Rows are points. Each copy is the shape, with its points in the same order, stretched, turned, moved and blurred by noise. Is it also mirrored, or only turned?
(in the rows, 100 means zero)

Shape, 6 rows:
[130 109]
[123 117]
[38 89]
[86 61]
[121 88]
[134 114]
Copy 1, 6 rows:
[67 126]
[64 115]
[154 43]
[145 115]
[93 128]
[61 125]
Copy 1 is: only turned
Copy 2:
[72 61]
[90 66]
[131 131]
[68 115]
[63 80]
[77 59]
Copy 2 is: only turned
Copy 3, 6 rows:
[132 103]
[127 108]
[34 121]
[70 89]
[113 94]
[139 103]
Copy 3 is: only turned

Shape:
[115 74 93 45]
[120 95 151 85]
[105 76 57 150]
[107 91 112 75]
[93 129 78 113]
[94 176 79 112]
[149 101 106 122]
[115 137 109 153]
[118 102 65 119]
Copy 1, 9 rows:
[143 127 103 54]
[82 111 134 67]
[82 33 57 115]
[108 112 108 74]
[105 100 89 130]
[112 129 108 158]
[93 63 129 98]
[59 70 112 138]
[113 72 88 115]
Copy 1 is: only turned
Copy 2 (9 x 4):
[144 84 135 68]
[150 143 126 114]
[89 28 54 101]
[127 103 122 86]
[80 87 78 57]
[70 126 65 29]
[153 106 62 105]
[99 120 50 99]
[106 60 61 70]
Copy 2 is: only turned

Shape, 10 rows:
[89 66 123 76 126 62]
[121 85 37 107 122 106]
[94 68 60 79 78 107]
[78 88 57 121 144 128]
[118 36 78 118 78 92]
[110 115 72 141 125 126]
[94 116 107 131 60 75]
[36 99 103 88 103 67]
[47 31 128 98 96 79]
[109 110 138 125 122 119]
Copy 1:
[85 124 88 66 73 159]
[105 102 146 57 43 60]
[120 125 93 83 58 79]
[59 129 134 96 35 70]
[77 81 76 62 78 74]
[86 79 148 95 73 62]
[123 95 93 90 145 83]
[85 173 78 95 103 116]
[34 137 34 95 93 132]
[88 69 120 129 92 121]
Copy 1 is: mirrored
Copy 2, 10 rows:
[106 137 140 99 92 107]
[121 57 126 94 114 74]
[90 103 112 79 123 51]
[130 62 118 54 90 75]
[60 65 136 105 112 101]
[122 52 93 92 96 107]
[84 100 74 121 136 145]
[114 144 100 60 124 105]
[62 129 137 53 91 111]
[111 93 92 107 61 121]
Copy 2 is: only turned
Copy 3, 10 rows:
[99 116 60 133 75 97]
[104 64 95 135 144 76]
[101 93 127 126 91 78]
[78 97 71 116 159 83]
[73 71 129 137 76 94]
[89 70 86 91 148 94]
[116 90 138 98 87 140]
[113 145 99 122 103 124]
[57 142 96 131 61 108]
[81 97 67 68 95 95]
Copy 3 is: mirrored
Copy 4:
[36 89 93 102 144 142]
[104 70 83 9 82 134]
[113 65 129 72 95 139]
[105 104 102 11 148 126]
[83 96 126 69 50 164]
[111 125 80 29 100 86]
[134 152 73 140 80 100]
[112 127 89 129 180 147]
[60 130 146 125 158 177]
[63 135 96 87 122 54]
Copy 4 is: mirrored

Shape (12 x 8):
[105 114 167 84 98 36 107 102]
[112 68 72 112 106 132 147 16]
[89 92 79 114 128 69 128 70]
[88 127 154 96 137 117 112 106]
[112 112 87 135 158 121 66 78]
[77 71 147 90 122 100 84 124]
[94 89 99 118 87 61 116 107]
[114 167 95 82 98 105 60 104]
[115 156 95 118 107 64 139 140]
[84 92 103 79 131 60 126 99]
[132 64 85 95 125 129 102 128]
[97 101 117 91 99 104 130 129]
Copy 1, 12 rows:
[101 192 103 63 85 109 106 94]
[103 75 91 176 76 36 76 17]
[127 106 138 120 74 71 122 61]
[99 173 138 117 129 127 125 95]
[147 87 136 131 135 85 182 85]
[127 135 134 75 141 103 97 79]
[106 98 121 75 83 64 102 85]
[108 95 95 124 92 168 159 151]
[102 144 141 98 62 95 137 150]
[141 142 141 102 74 101 101 88]
[161 85 127 110 114 56 81 125]
[102 131 130 102 97 95 82 110]
Copy 1 is: only turned
Copy 2, 12 rows:
[140 159 113 159 72 141 118 129]
[76 98 78 99 195 89 40 61]
[124 115 96 80 158 135 68 68]
[121 126 123 97 57 110 82 174]
[97 103 123 19 145 88 91 158]
[99 120 113 130 71 155 102 155]
[118 113 79 124 104 133 108 58]
[85 118 169 75 97 45 128 117]
[172 89 86 85 71 90 110 74]
[131 114 118 111 130 156 78 88]
[108 37 89 99 129 100 97 124]
[120 87 92 134 69 112 95 99]
Copy 2 is: only turned
Copy 3 (12 x 8):
[131 142 139 97 144 76 102 133]
[44 44 130 73 45 81 51 140]
[112 79 132 96 99 76 52 119]
[102 109 86 97 141 114 101 134]
[89 68 113 99 94 150 112 86]
[85 150 110 110 135 90 94 79]
[130 119 135 129 98 73 74 104]
[149 119 85 66 97 143 150 114]
[179 89 90 133 113 82 119 129]
[119 112 112 84 135 49 70 103]
[69 91 90 116 100 76 138 54]
[111 121 85 118 117 77 100 110]
Copy 3 is: mirrored

Shape:
[119 109 104 78 118 119 135 110 93 77 87]
[120 103 96 94 111 84 122 109 100 121 74]
[114 78 86 82 125 86 85 115 92 103 66]
[61 61 96 142 132 73 115 115 70 85 86]
[113 114 94 78 129 75 74 114 57 94 104]
[118 90 97 104 120 134 86 89 93 128 95]
[105 112 93 90 107 83 80 115 111 81 67]
[107 94 102 124 76 103 115 113 113 98 86]
[111 95 102 85 123 67 94 118 103 100 100]
[107 81 86 103 129 91 75 109 78 98 75]
[83 63 96 85 120 72 105 92 61 82 86]
[86 99 85 88 108 73 106 104 73 89 69]
[114 112 79 89 35 100 81 98 66 130 91]
[53 82 101 83 125 103 72 111 95 131 111]
[33 113 103 98 118 74 86 114 106 102 79]
[115 92 53 100 129 81 146 96 87 88 137]
[106 111 107 169 58 96 110 57 108 94 106]
Copy 1, 17 rows:
[74 83 133 50 100 101 103 100 71 80 101]
[64 79 111 88 80 75 112 108 105 76 84]
[41 135 85 85 68 92 76 101 119 66 88]
[68 68 86 85 64 158 52 59 153 64 132]
[54 137 117 90 91 120 83 144 126 91 116]
[65 107 113 150 98 92 56 100 83 89 63]
[73 138 114 85 97 89 108 62 123 94 111]
[100 73 103 117 100 116 115 62 89 98 102]
[62 119 93 66 82 107 106 105 132 103 88]
[47 127 95 107 80 110 64 96 121 71 110]
[83 87 71 78 56 123 60 103 127 63 129]
[84 100 98 83 79 99 92 95 134 61 130]
[129 109 90 190 93 94 124 143 82 80 111]
[96 112 98 110 69 133 36 101 156 83 39]
[110 100 134 80 78 116 64 53 195 72 81]
[72 81 57 55 150 117 111 132 104 67 113]
[137 48 112 175 141 77 113 48 93 142 150]
Copy 1 is: mirrored
Copy 2:
[74 104 66 127 84 100 94 103 119 93 102]
[117 106 69 85 83 69 91 107 107 78 99]
[95 119 86 84 98 59 99 95 112 63 96]
[79 153 95 75 111 123 101 136 129 101 29]
[83 89 111 75 92 96 91 128 144 45 84]
[108 111 70 60 79 108 134 95 108 98 120]
[105 110 106 106 96 59 95 95 133 89 99]
[103 146 96 118 69 101 111 106 85 117 100]
[113 104 107 91 102 82 66 101 123 63 99]
[91 124 91 66 96 83 116 105 124 71 88]
[43 117 115 81 120 90 90 119 104 73 52]
[73 100 110 84 99 71 95 119 118 79 58]
[74 89 129 68 36 85 134 118 56 96 105]
[96 104 111 40 100 125 66 88 129 101 69]
[101 104 131 65 115 100 65 101 156 122 43]
[107 95 80 116 102 121 123 114 115 52 72]
[123 124 110 107 91 117 177 141 83 150 105]
Copy 2 is: mirrored

Shape (16 x 12):
[77 103 96 78 100 108 95 94 107 97 107 120]
[106 99 68 106 90 115 101 106 91 99 73 126]
[88 93 123 78 78 109 85 95 90 106 82 139]
[79 89 111 120 113 94 68 84 86 129 107 90]
[114 88 110 63 85 89 100 151 112 122 142 79]
[119 125 96 91 95 91 73 98 99 91 110 136]
[110 91 79 79 98 109 65 87 72 109 87 89]
[90 118 88 106 122 109 95 109 108 86 97 96]
[101 85 102 108 112 79 119 91 111 102 126 99]
[115 106 121 113 123 115 102 90 104 100 93 137]
[108 86 87 105 114 101 99 100 105 120 111 124]
[86 110 118 104 96 90 80 98 114 128 94 70]
[66 110 130 51 117 84 68 76 93 96 128 128]
[101 95 94 140 79 104 69 112 77 78 109 103]
[93 80 97 95 106 105 106 92 131 102 147 99]
[85 119 84 110 83 130 133 108 98 89 119 107]
Copy 1, 16 rows:
[127 109 84 130 125 102 108 99 81 97 100 124]
[114 105 114 86 84 110 101 79 83 123 79 118]
[85 100 85 132 126 107 119 72 68 99 113 142]
[106 79 100 101 131 94 86 69 101 80 73 97]
[117 96 112 106 66 148 128 102 96 42 126 98]
[93 121 129 106 128 117 76 111 117 82 113 140]
[106 124 121 116 110 126 85 53 101 93 84 104]
[140 106 92 87 113 120 85 116 104 105 59 110]
[103 99 94 108 97 93 80 127 84 76 89 84]
[107 81 91 94 124 115 56 124 77 106 90 138]
[121 87 115 98 98 101 76 98 78 85 95 121]
[109 104 69 94 100 97 104 78 119 84 72 95]
[107 131 84 162 195 99 90 109 80 59 117 147]
[81 66 145 91 101 138 107 82 128 93 89 88]
[133 79 91 135 94 104 87 119 93 75 112 92]
[128 87 71 95 89 127 118 130 95 126 114 80]
Copy 1 is: mirrored
Copy 2:
[104 101 99 96 91 104 114 76 108 112 127 106]
[120 64 71 103 82 133 98 77 98 110 97 114]
[84 83 103 91 65 131 106 93 119 102 129 108]
[93 108 104 82 87 106 117 116 120 69 80 89]
[89 136 130 121 125 90 68 132 68 125 127 49]
[93 87 131 85 107 128 93 82 89 107 96 124]
[100 104 96 105 54 123 125 95 63 98 73 97]
[110 104 103 112 98 100 93 74 98 81 106 113]
[113 99 112 101 114 70 82 111 116 104 108 103]
[122 80 132 120 92 105 98 90 131 85 101 121]
[132 91 106 106 110 102 101 98 108 111 92 91]
[75 89 111 89 76 100 82 108 101 64 105 80]
[92 136 143 68 87 100 127 86 112 97 131 122]
[71 103 77 91 98 124 95 94 110 89 71 117]
[107 112 117 121 120 58 103 90 110 128 113 79]
[107 101 59 120 127 96 107 89 117 118 137 121]
Copy 2 is: mirrored
Copy 3 (16 x 12):
[71 104 112 107 111 100 85 77 79 105 110 81]
[111 139 91 58 112 86 118 98 86 109 106 76]
[111 101 123 77 110 100 91 85 90 77 146 69]
[104 81 97 114 89 64 115 68 102 124 114 120]
[77 60 123 107 111 174 82 108 109 94 92 152]
[134 127 101 100 70 119 94 60 87 86 99 72]
[91 142 93 86 94 84 111 78 123 129 121 117]
[83 114 76 108 108 102 102 93 97 119 79 81]
[87 67 116 105 72 98 98 86 86 96 77 115]
[123 89 93 72 75 99 109 59 109 82 97 63]
[104 90 108 76 83 103 115 66 90 107 92 98]
[102 91 116 129 112 93 121 103 126 100 108 112]
[76 80 130 141 78 109 61 50 80 111 120 72]
[121 128 59 84 92 81 104 88 71 88 122 124]
[48 76 114 115 88 108 86 57 77 86 90 124]
[74 112 90 93 133 90 72 102 90 95 78 105]
Copy 3 is: only turned

Shape:
[106 64 64 130 111 91 107 87 95 144 126 116]
[120 80 63 98 102 126 84 85 99 86 49 97]
[93 86 69 96 70 92 99 119 134 114 119 127]
[75 86 110 115 137 104 136 164 123 83 109 97]
[39 80 163 112 126 107 119 167 122 102 92 62]
[82 110 47 123 92 100 80 76 96 93 114 131]
[100 80 95 86 101 166 67 73 124 94 111 90]
[95 104 124 109 92 104 146 117 112 101 102 51]
[71 66 67 71 97 70 89 87 77 119 120 83]
[116 84 58 63 105 106 100 80 79 111 132 146]
[69 99 132 100 149 98 123 108 162 96 89 85]
[94 107 64 100 109 120 83 93 83 138 120 138]
[137 79 103 103 98 109 47 67 96 72 107 116]
[133 121 85 87 116 115 53 86 95 73 92 45]
[46 104 146 119 113 98 155 128 112 92 86 120]
[80 120 147 107 114 83 120 150 125 123 64 96]
Copy 1 (16 x 12):
[108 91 136 51 116 133 125 135 79 146 122 42]
[62 70 57 74 47 81 102 125 89 109 111 70]
[115 78 141 91 90 121 140 159 80 94 110 122]
[106 137 128 113 74 91 132 98 48 24 102 104]
[145 105 148 143 55 79 117 25 92 5 114 107]
[70 85 123 90 119 103 98 137 51 164 130 111]
[68 65 100 55 57 53 141 77 125 138 81 128]
[140 96 93 146 43 109 117 64 91 89 67 84]
[122 95 140 134 121 98 132 125 130 140 125 47]
[55 114 130 84 122 106 120 184 133 145 95 83]
[96 75 132 120 84 72 101 71 49 36 53 111]
[53 79 130 72 128 133 120 124 107 139 126 103]
[106 91 71 60 104 42 82 131 118 149 103 99]
[98 81 7 115 99 58 122 64 112 138 89 98]
[100 106 172 145 60 101 57 93 62 42 93 111]
[125 68 114 142 78 125 82 79 87 8 93 108]
Copy 1 is: only turned
Copy 2 (16 x 12):
[110 130 76 114 123 107 139 69 78 96 114 121]
[125 105 106 158 92 102 100 93 76 123 110 101]
[104 91 102 71 98 113 115 62 70 115 124 95]
[79 137 145 73 95 149 90 62 114 63 64 90]
[41 116 163 62 109 146 57 68 93 43 20 120]
[124 97 85 120 115 128 121 113 109 124 151 91]
[139 116 75 139 70 156 109 99 68 122 76 103]
[74 107 106 95 102 101 94 81 80 81 18 83]
[102 143 64 108 132 121 81 77 59 112 117 103]
[121 158 52 126 81 124 102 85 87 133 157 97]
[119 115 116 87 102 135 79 105 79 46 58 97]
[99 126 71 128 79 120 107 86 107 113 151 116]
[134 128 94 142 86 124 147 139 66 136 107 95]
[107 106 92 165 81 128 117 131 44 101 76 61]
[70 117 141 59 100 107 67 93 132 84 63 118]
[43 89 155 73 80 84 77 82 90 65 69 110]
Copy 2 is: only turned

Shape (15 x 12):
[87 82 108 57 104 104 114 64 93 118 146 74]
[101 124 88 99 121 101 131 93 103 108 131 98]
[88 98 108 70 69 88 103 90 116 122 139 93]
[122 91 105 86 106 90 151 101 94 97 96 136]
[76 88 52 109 96 132 94 111 98 105 77 99]
[92 93 115 124 96 90 155 102 94 78 123 107]
[93 96 116 78 109 75 100 66 116 143 118 69]
[43 124 58 92 87 125 71 64 116 90 73 114]
[123 120 108 96 80 93 128 98 78 94 97 84]
[73 102 57 109 111 112 52 96 97 49 82 120]
[78 88 151 86 119 113 97 86 123 121 130 86]
[74 105 98 87 95 76 88 89 89 138 127 101]
[90 92 108 100 92 111 85 50 89 139 128 99]
[41 90 44 116 101 97 65 71 106 64 63 103]
[80 109 110 82 106 98 130 104 65 107 102 102]
Copy 1 (15 x 12):
[63 78 158 118 106 117 122 134 63 119 75 103]
[102 101 123 108 103 114 100 117 75 50 86 149]
[69 91 122 102 97 112 89 119 55 113 85 101]
[108 90 122 78 54 111 80 108 84 49 52 92]
[105 113 99 87 86 70 142 62 129 124 101 148]
[96 122 118 99 67 85 74 117 74 37 62 111]
[110 85 122 141 113 127 106 139 54 129 63 86]
[114 111 130 80 91 61 147 44 104 138 161 132]
[93 104 119 80 74 110 89 144 96 77 89 115]
[98 87 102 74 86 33 139 44 130 97 164 115]
[79 102 128 162 114 122 88 115 64 95 78 82]
[94 77 121 122 93 100 80 117 87 126 86 118]
[88 94 149 121 132 91 92 108 97 142 93 102]
[127 98 106 80 76 25 162 51 109 139 146 119]
[99 92 138 109 51 105 83 131 105 90 84 126]
Copy 1 is: only turned
Copy 2 (15 x 12):
[115 101 45 81 75 53 155 96 129 92 103 80]
[97 103 71 66 107 106 116 110 95 98 105 73]
[116 120 46 125 62 92 147 118 123 89 119 89]
[97 87 69 78 78 86 78 102 97 134 93 89]
[78 61 136 99 112 133 108 84 129 90 103 115]
[76 106 85 112 74 78 100 117 68 96 93 77]
[101 116 66 91 64 69 134 132 141 68 114 80]
[73 88 77 122 134 127 98 68 157 85 111 112]
[76 126 83 84 71 91 115 100 95 116 92 106]
[104 81 135 102 148 146 89 41 131 76 77 105]
[106 106 99 113 104 38 115 133 124 95 124 101]
[110 110 64 87 67 97 137 110 112 51 128 100]
[100 101 81 75 65 58 131 86 118 66 158 89]
[72 76 119 129 122 141 92 59 152 46 72 95]
[84 101 68 73 88 73 112 102 95 104 95 126]
Copy 2 is: only turned
Copy 3 (15 x 12):
[110 105 149 140 60 67 103 138 87 68 114 84]
[71 88 91 106 72 87 67 119 72 111 113 121]
[88 95 96 136 98 76 133 113 98 49 105 88]
[123 64 96 100 96 107 61 85 88 100 119 120]
[122 140 85 143 85 90 83 85 103 133 80 88]
[97 54 85 103 50 93 112 86 64 112 79 121]
[94 123 139 121 109 107 127 129 71 51 134 83]
[95 137 100 114 143 68 113 86 152 149 70 64]
[88 79 70 114 86 100 83 90 68 84 98 75]
[118 112 72 110 100 84 96 106 149 161 72 69]
[89 94 142 98 68 109 120 117 101 65 120 103]
[71 112 104 161 106 92 116 114 98 80 124 79]
[94 118 135 171 107 109 106 127 94 68 95 81]
[133 143 100 116 120 69 142 84 131 171 65 60]
[85 86 104 130 66 87 64 78 96 114 118 84]
Copy 3 is: mirrored
Copy 4:
[88 88 83 78 64 112 100 83 117 86 61 141]
[131 113 83 75 90 112 97 116 109 88 88 102]
[110 83 119 77 60 120 112 68 126 86 74 108]
[122 90 73 86 110 155 93 85 81 95 78 95]
[71 108 121 103 134 83 67 127 124 72 104 110]
[109 98 96 102 72 142 91 112 88 115 69 72]
[88 82 83 59 59 82 116 65 101 100 95 135]
[65 106 126 80 136 62 84 126 195 98 88 90]
[105 87 115 63 92 136 122 105 89 109 106 114]
[75 133 105 129 139 87 107 136 191 93 118 93]
[100 99 75 93 68 86 94 69 89 132 85 152]
[90 96 104 63 65 105 92 72 135 86 106 112]
[79 62 98 74 70 104 81 87 141 113 94 145]
[36 113 120 115 131 55 92 133 189 89 101 71]
[84 111 98 64 93 133 77 93 91 98 90 112]
Copy 4 is: only turned
